Each row of a before or after table is a point. The points were changed in one or more steps. Then noise was added and the rows were shuffled. The steps act on columns, c1 being the first. Name the steps. A step turns or swaps two columns, mirrors them in a line or flattens them onto one, adds a multiple of one to another, or multiplies or shifts one. Angles are multiples of 10 degrees, from the lower column toward the higher: turns from -170 to 170, lines from 10 to 170 but not 90. Use the fewest steps. Two steps may share a column if one is a turn and the other turns, adds or multiplies; they go together, in the order done. Otherwise the lowest column goes first.
In the rows, zero is written as 128.

Before (11 x 3):
[[184 145 110]
 [ 82 146 133]
 [186 122 153]
 [174 133 180]
 [ 85 119 157]
 [184 101 160]
 [180 118 185]
 [126 148 103]
 [ 87  48 154]
 [ 82  73 176]
 [155 101  99]]
After, 11 rows:
[[ 74 146 116]
 [ 71  96 159]
 [169  43 144]
 [172 146 133]
 [169 109 156]
 [ 74 106 183]
 [128 154 109]
 [176  65 168]
 [ 84 124 182]
 [ 72 113 146]
 [102 110  97]]
Steps: multiply c1 by -1; turn c2 and c3 by 10 degrees

Before (9 x 6):
[[123 128 118 135 107 148]
 [119 120 136 135 111 133]
 [125 151 119 113 110  81]
 [ 87 116  98 127 124  88]
 [115 129 136 137 105  95]
 [ 98 114 127 107 126  95]
 [ 17 191 121 133 107 109]
 [105 125 131 135 153 149]
 [107 124 129  83 118  93]]
After (9 x 6):
[[ 42 113  99 125 130  85]
 [ 96 115 128 108 134  96]
 [109 119 121 137 109 148]
 [130 113 137 135 114 133]
 [106 117 129  83 122  92]
 [113 137 132 136 151 149]
 [126 115 138 135 108  96]
 [112 139 116 116  99  79]
 [  5 173 123 132  77 109]]
Steps: add 1.5 times c3 to c1; turn c2 and c5 by -30 degrees

Before:
[[126 129 163  97 129 159 138 162 113]
 [134 178 199 175 114 126 147  90 188]
 [ 72 183 182 131 133 101 186 116 100]
 [ 97 162 135 176 116  81 117 119  93]
 [ 69 107 204 131 164  83 126 128 141]
 [157 171 109 107 160  73 140 129 142]
 [149 157 130 146 103 115 188 136  98]
 [138 134 131 182 165  95 124 113 173]
 [ 89  90 167 134  92  61 109 161 156]
 [ 83  98 106 112 111  82 187 100 128]
 [158 101 157 101 148  81 127  90 103]]
After:
[[149  74 156 102 157  82  86  89 131]
 [113  69 106 114  84  80 220 100 158]
 [113 224 199 177 133 126  39  88 220]
 [105 187 128 146 150 116 184 134 128]
 [116 195 133 175  95  82 107 118 124]
 [165 143 128 182 136  94 121 112 204]
 [158 214 108 103 157  74 170 131 174]
 [129 128 164  98 127 162  84 161 145]
 [165  84 203 131  69  84  17 128 171]
 [133 239 181 133  74 101 105 116 131]
 [ 90  52 166 133  86  60  48 162 187]]
Steps: swap c1 and c5; multiply c2 by 2; add -1.5 times c3 to c7; shift c9 by 30

Before (8 x 11):
[[119  91 137  84 126 178 156 160 137 115  85]
 [179 192 117 117  50 122 148 149  50 129 125]
 [103 113 202 105 136 123 131 148 148 111 111]
 [ 90 122 120 189 145 125 121  65 164  93 125]
 [ 91  82 138 151 192 101 106 153 173 153 162]
 [132 138 124  97  77 127  98  90  83 134 144]
 [200  73 189 102  35 191 208  93 124 195  70]
 [104 116 159 120 214 149 134 119 194 118 166]]
After, 8 rows:
[[132 113  51 105 126 123 131 120 160 110 109]
 [134  89 113  86 121 176 156  97 141 119  88]
 [162  73  73 102  81 189 206 173  63 232  69]
 [ 91 137 139  96  88 126  98 165 103 157 143]
 [148  83 113 151 195 101 106 103 182 119 162]
 [171 117  99 122 198 150 133 142 182  77 166]
 [141 123 145 188 125 122 121 190 180  89 126]
 [ 85 191 136 117  60 122 148 105  45 169 126]]
Steps: turn c1 and c9 by -60 degrees; turn c3 and c8 by 170 degrees; turn c5 and c10 by -30 degrees

Before:
[[108 124 119  83 105  89  96 102 149 173 117 143 175 123]
 [116 107  99 120 123  96 143 113 208 121 176 125  63 201]
 [ 97 149 162 111 100  78 116 116 169 135  81 200 143 123]
 [176 188 113 145 190 134 122 115 123 154 173 121 106 204]
 [147 185 101 166 150 162 148 167 162 191 164 104  89 170]
 [153  98 169 106  77  80 136 102 142 157  71 180 117  88]
 [132 126 144  88  69  96 140 119 154 126 130 202 167  79]
 [109 122  56 149 177  76 167  81 249 139 188 121  62 145]]
After (8 x 14):
[[158 117  58  98 170  75 171  74 247 120 185 115 186 146]
 [ 93 181 165 139 137  75 122 116 169 101  82 177 108 128]
 [186 179 116 116 160 130 118 123 120 181 179  89 146 199]
 [ 79 165 143 158  94  97 138 118 155 134 125 191  99  78]
 [125 165 103 101 182 159 148 164 167 175 168  76 159 172]
 [ 82 126 162 130 109  85 141 105 142 167  71 190 143  85]
 [123 107 106 114 128  93 140 109 209 116 179 134 192 198]
 [ 80 129 116 170 153  90  99 109 152 140 120 140  93 122]]
Steps: turn c1 and c10 by 60 degrees; turn c1 and c5 by -60 degrees; turn c2 and c12 by -30 degrees; multiply c4 by 0.4; turn c4 and c13 by -160 degrees
